Every row gives one point. Each copy is the shape, with its points in the same order, turned, moved and blurred by noise. Is it also mirrored, or only turned?
In the rows, zero is written as 128.

Shape, 7 rows:
[[ 88 175]
 [176  83]
 [166 140]
 [142 154]
 [135 131]
 [ 71 104]
 [ 91 130]]
Copy 1:
[[163 190]
 [ 89  84]
 [ 92 144]
 [112 161]
 [122 140]
 [191 122]
 [166 143]]
Copy 1 is: mirrored
Copy 2, 7 rows:
[[169  92]
 [ 82 189]
 [141 176]
 [156 157]
 [136 146]
 [102  82]
 [123 106]]
Copy 2 is: mirrored
Copy 3:
[[ 75 128]
 [209 129]
 [154  94]
 [135 100]
 [142 121]
 [116 180]
 [112 148]]
Copy 3 is: mirrored
Copy 4:
[[107  71]
 [178 170]
 [174 110]
 [157  91]
 [141 115]
 [ 74 134]
 [102 111]]
Copy 4 is: mirrored

Shape:
[[ 90 141]
 [103 125]
 [189 176]
 [ 85 144]
 [117 164]
 [144 128]
 [183 138]
 [186 138]]
Copy 1 (8 x 2):
[[159 148]
 [150 130]
 [ 55 146]
 [159 156]
 [124 159]
 [117 113]
 [ 79 110]
 [ 72 105]]
Copy 1 is: mirrored
Copy 2, 8 rows:
[[ 96 157]
 [ 95 138]
 [191 111]
 [ 93 164]
 [132 154]
 [124 110]
 [159  89]
 [158  86]]
Copy 2 is: only turned
Copy 3:
[[103 160]
 [123 148]
 [ 87  58]
 [103 164]
 [ 87 132]
 [128 110]
 [125  71]
 [127  65]]
Copy 3 is: mirrored
Copy 4:
[[122 109]
 [106 121]
 [156 210]
 [125 105]
 [142 137]
 [108 162]
 [116 201]
 [116 204]]
Copy 4 is: mirrored

Shape, 7 rows:
[[145 138 109]
 [156 125 102]
 [ 68 188 201]
 [144 149 154]
 [172 133 109]
 [155  86  91]
 [130 147  98]]
Copy 1 (7 x 3):
[[124 121 112]
 [116 106 111]
 [204 218 151]
 [170 138 115]
 [128  98  99]
 [103  76 134]
 [109 138 113]]
Copy 1 is: only turned
Copy 2, 7 rows:
[[139 141 101]
 [159 141 104]
 [ 13 156 125]
 [110 171 120]
 [162 158 101]
 [183 118 129]
 [132 126  86]]
Copy 2 is: only turned

Shape (8 x 3):
[[179 119 106]
 [101 155 196]
 [128 128 194]
 [110 171 148]
 [175 131 118]
 [194 124 125]
 [ 82 141 129]
 [ 97 137 162]]
Copy 1, 8 rows:
[[180  85 132]
 [115 191 118]
 [145 171  96]
 [125 160 158]
 [185 101 134]
 [198  97 127]
 [100 130 148]
 [104 156 126]]
Copy 1 is: mirrored
Copy 2, 8 rows:
[[ 98 155 121]
 [201 106 175]
 [169 123 190]
 [189 113 129]
 [121 163 123]
 [111 178 136]
 [164  74 123]
 [169  95 155]]
Copy 2 is: mirrored

Shape:
[[175  96  95 112]
 [ 83 163 131 111]
 [106 118 136 153]
 [140 105  74  89]
 [ 91 138 144  75]
 [100 118 180 171]
 [123 166 114  62]
 [175 104  90 149]]
Copy 1 (8 x 4):
[[140 122  87  83]
 [ 81 130 172 135]
 [116 159 122 164]
 [103 132  95  67]
 [ 87 158 179 108]
 [137 182 142 185]
 [ 96 112 168  79]
 [145 117  66 115]]
Copy 1 is: mirrored
Copy 2:
[[102 106  84 131]
 [146 139 175  81]
 [116 176 140  97]
 [105  86 118 108]
 [135 119 201 118]
 [118 214 154 118]
 [157  75 171 106]
 [116 129  67 117]]
Copy 2 is: only turned
Copy 3, 8 rows:
[[112  80 186 160]
 [139 130 108  95]
 [150  81 108 128]
 [ 91  94 183 121]
 [159 131 145  83]
 [191  73  89 127]
 [117 169 160 106]
 [107  70 158 177]]
Copy 3 is: mirrored

Shape (11 x 6):
[[127 161 157 177 166  99]
 [161 147 124 139 149 134]
 [155 191 144 122 114 146]
 [121 101  63  56  97 140]
 [114 116 108 185 127 148]
 [115  85 124 133 148 136]
 [ 78 184 127 105 119 125]
 [109 122  76 146 143 144]
 [178 151  96 116 130 104]
 [153 136 207 134 134 139]
 [188 138 181 172  78  80]]
Copy 1 (11 x 6):
[[187 163 139 180 160 122]
 [164 132 112 157 113 148]
 [119 169 145 154  88 143]
 [171 131  86  48  56 123]
 [164  88 145 129 159 115]
 [171 121  99 106 158 135]
 [139 188 134 120 109  73]
 [169  97 103 113 122  90]
 [182 138 113 155  72 145]
 [135 174 135 148 156 195]
 [194 154 203 154 118 201]]
Copy 1 is: only turned
Copy 2:
[[124 152 158  80 171 144]
 [152 122 152  83 136  94]
 [143 179 157  80 113  71]
 [168  94  90 147  47  73]
 [182 124 179 127 127 144]
 [144  86 150 110 102 137]
 [141 187 112 104  82 128]
 [193 114 131 117 112 133]
 [150 125 118 107 145  59]
 [ 85 136 197  71 113 104]
 [ 83 149 197 146 172  72]]
Copy 2 is: only turned
Copy 3:
[[124 211 133 119 113 105]
 [128 137 136 109 116  99]
 [108 137  91  75 101 113]
 [113  54 121 141 161 182]
 [125 143 137 173  77 127]
 [147 134 169 150 116 155]
 [125 158  66 118 131 169]
 [138 121 121 178 121 132]
 [ 94 116 128 111 151  95]
 [129 171 159  57  81 143]
 [ 33 176 169  80  84 114]]
Copy 3 is: only turned

Shape (10 x 6):
[[103 156 123  82 139 121]
 [124 134 138 137 158 161]
 [115  55 145 139 126 114]
 [112 204 111  99 113 113]
 [128 159 125  90 117 139]
 [137 160  78  73  92 132]
 [ 71  50 128 167 129 145]
 [172 124 162 112  77 102]
 [129 105 118 172 144  97]
 [183 140 171 171  43  72]]
Copy 1:
[[135 123 147 133 190 126]
 [118 151 112 182 138 117]
 [122  86 132 145  79 125]
 [157 158 157 111 203 101]
 [158 138 126 141 179 122]
 [172 104 107 101 202 102]
 [100  75 132 183  77  75]
 [202 128 129 114 115 160]
 [100 140 130 117  92 104]
 [219 166 147  89  63 141]]
Copy 1 is: mirrored
Copy 2:
[[153 102 122  96 142 162]
 [ 96 149 135  91 125 158]
 [120 146 187 111 129  81]
 [156 107  78 126 168 175]
 [132 103 107 120 126 158]
 [136  70 113 163 144 163]
 [125 185 218 119 134 116]
 [120 109  91 135 117  73]
 [ 96 155 155 112 179 106]
 [113 155  60 167 145  37]]
Copy 2 is: mirrored
Copy 3:
[[148 152 105 191 121 149]
 [130 164  83 114 112 172]
 [100 111  87 107 196 165]
 [173 161 141 177  89 125]
 [123 147 118 171 107 140]
 [120 122 108 190  99  91]
 [132 139  55  87 209 151]
 [ 80 114 167 131 121 146]
 [155 106 100  92 146 163]
 [ 99  90 212  69 130 125]]
Copy 3 is: mirrored
Copy 4, 10 rows:
[[150 174 118 135 141 102]
 [ 94 165 114 149  96 129]
 [126  78 112 151 114 153]
 [139 194 123  91 138  72]
 [119 176 121 114 155 105]
 [136 169  81  89 180  95]
 [102  67  92 172  95 122]
 [120 122 153  87 169 148]
 [138 111 105 109  75 152]
 [102  99 188  30 134 148]]
Copy 4 is: only turned

Shape, 13 rows:
[[198  77 119  72 121 150 144 108]
 [ 84 138 127 176 110 121 142 150]
 [163 122 136  73  98 139 130 124]
 [ 90 150 140 121 116 121 140 130]
 [124 170 125 158 134 175 126  98]
 [181 119 104  61  73 165 113 150]
 [188 170 164 122 168  91 112  96]
 [206 149 102 137 120 115 122  75]
 [ 57  94 129 122 104 135 113 109]
 [ 62 130 112 130 132 141  93 135]
 [ 67 126 165 183  89 170 101 132]
 [192  74 101  82 114 172 112 162]
 [ 68 145 143 149 144 145 150 116]]
Copy 1:
[[161 129 183  67 104 168 120 113]
 [ 84  61  90 148 134 109 163 148]
 [136 101 172 121  83 141 109 128]
 [ 75  80 145 147 121 120 136 155]
 [ 59 119 115 119 112 126 176  98]
 [138 102 147  74  50 132  93 134]
 [134 146 162 188 129 142 140  63]
 [135 134 125 134  86 185 147  73]
 [ 72  40 129  99 159 124 112 141]
 [ 68  79  90 120 147 105 110 133]
 [ 64  21 104 115 122  84 172 115]
 [180 116 138  53  83 111 109 136]
 [ 63  82 133 144 162 111 162 146]]
Copy 1 is: mirrored
Copy 2, 13 rows:
[[181 161 109 134 140 178  96 142]
 [ 91 150 174 103 140  75 176 139]
 [154 162 116  96 115 158 120 125]
 [ 88 165 142  94 127 106 150 120]
 [ 68 165 168 144 106 114 114 145]
 [166 171 102  95  87 183 148 158]
 [117  92 136 106 107 109  49 106]
 [149 111 146 169  91 137  97 115]
 [ 73 162 140 111 176 143 186 111]
 [ 51 144 124 110 147 118 179 146]
 [ 52 166 216  95 143 133 172 157]
 [174 158 102 116 137 179 130 196]
 [ 61 172 158 114 156  81 134 126]]
Copy 2 is: only turned
Copy 3 (13 x 8):
[[129 140 139  75 110 138 173 223]
 [139 141 105 146 134 130  65 105]
 [105 143 125  67 109 126 141 170]
 [119 126  99 106 125 143 109  93]
 [133 126 177 114  83 141  99  88]
 [ 84 151 146  40 117 113 108 192]
 [167  79 155  87 133  96 181 116]
 [189 120 156  70  77 100 143 168]
 [ 95 131  66 136  73 152 104 112]
 [ 97  96  94 121  99 164  82 112]
 [ 82 142 119 171  69 106  63  97]
 [ 91 134 153  92 121 133 118 240]
 [121 139 113 152 124 169 112  82]]
Copy 3 is: only turned
Copy 4 (13 x 8):
[[167  30 172 120 121 140 168 135]
 [ 97 159  96 127 113 137 121 104]
 [130  69 160 100 108 142 156 161]
 [ 93 128 108 112 133 143 142 144]
 [153 171 142 128 154 146 152 146]
 [157  65 173  97  63 160 136 173]
 [133 114 138 129 148  56 200 175]
 [195 103 144  98 138  76 153 149]
 [ 79 108 130 132 157 163  83 128]
 [ 94 138 115 159 134 159  95 158]
 [ 78 181 165 135 132 157 100 106]
 [168  48 178 150  67 156 149 141]
 [ 95 151 107 138 164 158 144 126]]
Copy 4 is: only turned

Shape (15 x 9):
[[ 76  92 148  98 149 124 122 102 130]
 [112  92 125  85 171 232  91 133  94]
 [ 79 170 173 112  86 187 105 151 107]
 [167 135 139 104 133 157 148 128 154]
 [132 151 136 184  77 140 145 110 114]
 [122 133 165 139 123  85 113 146 120]
 [141  92 107 140 137 115 164 154 146]
 [144 115 146 129 113  76  76 130 118]
 [ 95 108 112 132 112 172 123 127 112]
 [ 95 105  88 116 150 195 109 113 143]
 [114 128 141  74 129 190 111 138  72]
 [124 121 108 159 115  74 124 151 101]
 [191  52 171 132 119  92 136 139 144]
 [113 106 109  68  48 161  89 115 116]
 [117 130 138  85  11 191  91 161 168]]
Copy 1:
[[ 91 130 170 153 126 124 162  80 119]
 [141 180 215 104 158  70 175 107  73]
 [170 196 152  88 125 152 164  51 127]
 [126 167  99 142 135  92 120 100  77]
 [146 146  76 102  74 128 168 113 128]
 [125 146 112 147 130 143 132 111 173]
 [100 137 126 137  93 108  97 145 110]
 [149 107 112 151 150 119 135 113 174]
 [135 141 162  97  99 111 159 103 103]
 [128 130 180 113 122 115 162 114  49]
 [138 177 170  81 156  82 157  71 115]
 [115 110 110 108 114 136 119 146 168]
 [125 144 107 202 104  58 108 132 158]
 [181 103 160 102 113  83 135  40 117]
 [231 144 144 116  82 117 101  26 101]]
Copy 1 is: mirrored
Copy 2:
[[103 201 134 129 115  94 142 131 163]
 [105 195 122 111 208 130 144  50 138]
 [ 71 139  95  91 182 121 161 156  98]
 [136 138 178 130 136 121 135 116  90]
 [117 117 127 169 144 171 152 180 114]
 [137 146 120 123 130 110  97 187 134]
 [188 172 143 145 107 134 133 140 113]
 [125 134 108 153 123 106  63 159 135]
 [119 172 102 140 148 141 160 119 127]
 [116 173 121 121 131 151 164  66 142]
 [107 162 114 129 207  90 151 101 118]
 [172 133  89 166 119 120 108 174 148]
 [163 191 175 168 123 124  51 165  87]
 [ 77 167  79 174 133  99 136  98  76]
 [ 64 151  73 119 126 135 138 127   8]]
Copy 2 is: mirrored
Copy 3 (15 x 9):
[[148 138  97 141 129 170 109 104 156]
 [ 89 171 147 155 148 195  51  49  94]
 [ 93 174 122  71 100 183 148  83  70]
 [ 98 121 149 137 127  94 134  59 133]
 [101 111 146 114  38 125 148 122  94]
 [141 105 135  86 122 121 125 149 126]
 [ 92  68 110 142 124 108 107 111 137]
 [144 143 127 111 122  99 100 164 118]
 [ 90 131 104 148  86 168  92 101  98]
 [ 67 156 119 170 107 176  90  94 135]
 [112 161 132 137 138 169 105  73  65]
 [119  80 127 126 107 122 122 166  97]
 [143  85 126  98 114  57  61 105 140]
 [103 195  58 138 106 115 109  97  78]
 [ 50 205  55  78  87 107 126  75  84]]
Copy 3 is: mirrored
Copy 4 (15 x 9):
[[116 153 132 106 159 103  67 113 134]
 [121 223 147  34 185 159 111 125 146]
 [ 47 137 157 100 165 160 160 130 110]
 [136 153 139 106 127 110 144 145 195]
 [114  87  98 116 103 154 149 136 135]
 [123  97 167 126 121 119 107 154 111]
 [162 109 107  91 149 108  98 163 178]
 [145 117 166 143 107 144  84 175 125]
 [108 149  95  89 154 159 108 137 133]
 [127 160 112  86 179 164 100 109 175]
 [113 195 142  77 162 139 138 141 108]
 [162  86 129 125 129 146  91 175 113]
 [142 134 143  99  70  80  74 204 171]
 [ 71 199 105 155 149 167 104 184 134]
 [ 13 164 128 145 151 172 133 198 180]]
Copy 4 is: only turned

Shape:
[[134 153 118 125  69 120 137 111 132]
 [166  58 205 135 153 113 124 169 176]
 [171  99  88  93 109 102  92 112 120]
 [185  56 162 156 177 101 177 178 148]
 [126 142 105  70  88 148  97 124  93]
 [146 149 140  85 124 108 129  76  90]
 [122  58 153 171 198 128  96 111 123]
 [136 149 132  98 161 117  93 104 152]
 [170  56 165 149 178  83 176 140 223]
 [124 173  78  73 112 149 125 121 117]
 [155 103 121 162 137 121  74 188  94]
 [122 141 119 102  94  90 120  97 147]
 [ 99  60 137 108 163 116  81 159  83]
 [110  85 134 134 158  86 128 147 134]
 [116 122 101  93 103 160 118  67 131]]
Copy 1:
[[180 118 132 129 141 107 126  87 139]
 [ 45  84 146 176  96 127 153 137  97]
 [139 182 160 152 166 139 135 134 129]
 [ 57  64 159 173 125 184 191 127 100]
 [171 169 146  86 129 127 120 140 152]
 [160 172  69 123 141 132 152 122 132]
 [ 65 104  98 181 132 194  92 151 146]
 [133 138 104 127 136 129 100 146  83]
 [ 32  57 142 186 163 142 159 101  56]
 [184 158 137  73 157 144 107 121 106]
 [146 109 173 171 112 175 122 186 154]
 [152 130 121 127 172  92 124 114 123]
 [ 87 133 134 122 138 168 116 198 176]
 [ 94  88 125 136 172 156 136 159 134]
 [144 168 114  98 152 134  92  78 141]]
Copy 1 is: mirrored
Copy 2:
[[108 124 104 117 178 167 171 139 115]
 [ 84 164  91 135 118  81  64 104  54]
 [110 116 160  82 112 139 148 163 106]
 [ 44 141  57 110  74 100  86  94  66]
 [141 150 166  96 144 179 164 120 137]
 [ 89 149 147  98 152 116 180 124 159]
 [135 108 101 142  78  50 116  86 106]
 [108 124 144 130 141 116 109 134 165]
 [ 53 146  34 137  95  79  56 157  84]
 [125 129 141  96 141 198 155 128 176]
 [108  87 150 125 100 142 124  67  63]
 [104 131 125 138 160 144 160 167 130]
 [135 152 160 151  60 113 139  84  93]
 [ 94 140 105 163  83 117 131 119 102]
 [164 143 115  92 148 136 165 152 158]]
Copy 2 is: mirrored
Copy 3:
[[134 123  62 151 138 138 108 137 123]
 [ 85  85 146 101 129 126 219 132 192]
 [ 75 103 125 118 174 166 112 137  91]
 [ 69 142 163  91 134 105 215 116 179]
 [135  85  99 130 177 145  67 122 116]
 [138 142 129 119 143 166  71 167 135]
 [ 95  98 207 144 145  85 172 184 124]
 [141  95 137 103 108 144 113 158 106]
 [ 41 120 140 107  64 115 225 142 173]
 [137  95  93 114 129 133  55 107  96]
 [131 106 152 122 197 121 192 111  96]
 [115 110  90 155 111 167 114 143 107]
 [109  62 209 142 179 137 137 104 113]
 [103 106 176 143 108 140 159 112 126]
 [102  88 105 156 136 119  65 160 111]]
Copy 3 is: mirrored

Shape, 17 rows:
[[215  92 129 127 122 172 123  93 132  74 107]
 [124 185 136 118 105 179 145 104 117  98  99]
 [112  65 122 158 132  96  99 131 159 118  59]
 [179  90 130 161 129 194 126  69 160 136 117]
 [110  89 102 123 124  83 135 117 150 144  77]
 [124  84 108 123 121  78  99 117 117 147  76]
 [120 110 110 118 109  80 119 155 161 143 103]
 [ 97  85 134  91 149 100 149 155 124 140  79]
 [195 121 142 104 145 182  96  98 163 149  91]
 [ 90  87 158 141  91 105 120 155 139 146  81]
 [179 105 142  93 162 188  82 115 161  81 136]
 [ 79 149 139 115 103 170 169  73  96 113 203]
 [ 95 172 109 129 117 171 136 141  69 117 212]
 [165 122 129  94 104 167 121 103 167  99 153]
 [211 134 186  85 130 163  85  97 127 101 134]
 [ 97 174 141 151 149 134 150  86 126 107 192]
 [130  96 132 149 128  90 166 159 133 140 104]]
Copy 1, 17 rows:
[[122 131 188 101  57 166 181 181 154 157 169]
 [154 162 140 108 121 133 140 171  86 197 153]
 [ 97 156  76  93  88 163 128 187 170  84 140]
 [149 137 185  95  61 106 154 194 141 109 181]
 [136 166  90 126 114 152 138 163 178  82 114]
 [132 135  93 131 130 173 115 173 198  95 125]
 [132 162  78 123 104 159 118 118 170 108 136]
 [129 126  65 112 123 160 158 142 134 105  85]
 [158  99 134 102  49 103 154 171 165 159 157]
 [141 143  60  79 124 176 114 139 141  90 159]
 [108  86 148 139  29 138 150 162 120 152 173]
 [175 151 180 157 149 149 117 128  39 123 165]
 [114 129 178 153 175 130  97  94  75 159 168]
 [155 135 150 150  62 146 160 131 116 145 185]
 [163  73 162 122  42 167 135 151 143 195 166]
 [142 167 178 150 109 136  74 125  68 130 130]
 [120 165 107  80 122 159 133 115 156  97 119]]
Copy 1 is: only turned
Copy 2:
[[113  73 161 165 114 128  92  95 188  68 150]
 [ 94 142 153  69 107 114 114 101 169 109 143]
 [125 121  87 159 187 188 111  64 182 138 118]
 [184  75 160 144 143 131  88  79 166  77 128]
 [119 119  73 148 171 136 134  52 163 156 104]
 [128 105  53 158 159 147 139  68 170 147 132]
 [122 137  82 161 131 155 135  89 149 168  97]
 [ 95 170  79 156 169 135 143  56 125 126 129]
 [161  98 132 125 102 142 125  69 145  52 112]
 [133 159  86 143 158 184 103  81 140 180 146]
 [142 125 164 162 113 149 146 110 165  39 128]
 [138 146 177  87 154  43 138 133 138 156 187]
 [136 167 139 108 123  50 126 189 152 138 158]
 [138 105 182 151 100 118 154  97 165 111 122]
 [129  85 156 144  84 149 163 110 136  52 166]
 [134 120 172  85 175  94 155 166 133 140 132]
 [100 126  93 160 172 141  99  97 121 154 105]]
Copy 2 is: only turned
Copy 3, 17 rows:
[[103 141 161  34 120  89  81 119  74  98  90]
 [108 147 127 130  87  98  69  89 131 124  68]
 [ 66 108 189 132 148 126 135 172  79 142 135]
 [ 85 160 128  60 109  87  83 188 104 103 108]
 [103 101 183 135 159 156 107 165  98 164 112]
 [110  97 179 116 152 128 105 152  88 179 151]
 [123 134 175 132 147 166 135 142 110 160 122]
 [ 86  80 144 123 141 164 126 146  94 186  88]
 [108 146 127  56  65 141  80 150  78 113 126]
 [ 81 150 153 154 151 134 138 143  85 188 118]
 [108 129 144  35  45  98 144 132  95 108 101]
 [160 127  95 123 116  41 110 135 188 168  49]
 [140 136  98 108 114  64 133  76 214 162 101]
 [143 161 155  68  86 102 116 142 120 131  81]
 [155 143 106  46  69 100 111  98  53 125 111]
 [151 125  94 137 120  66 129 136 165 111  84]
 [ 91 117 132 124 192 149 137 142 107 154  99]]
Copy 3 is: only turned
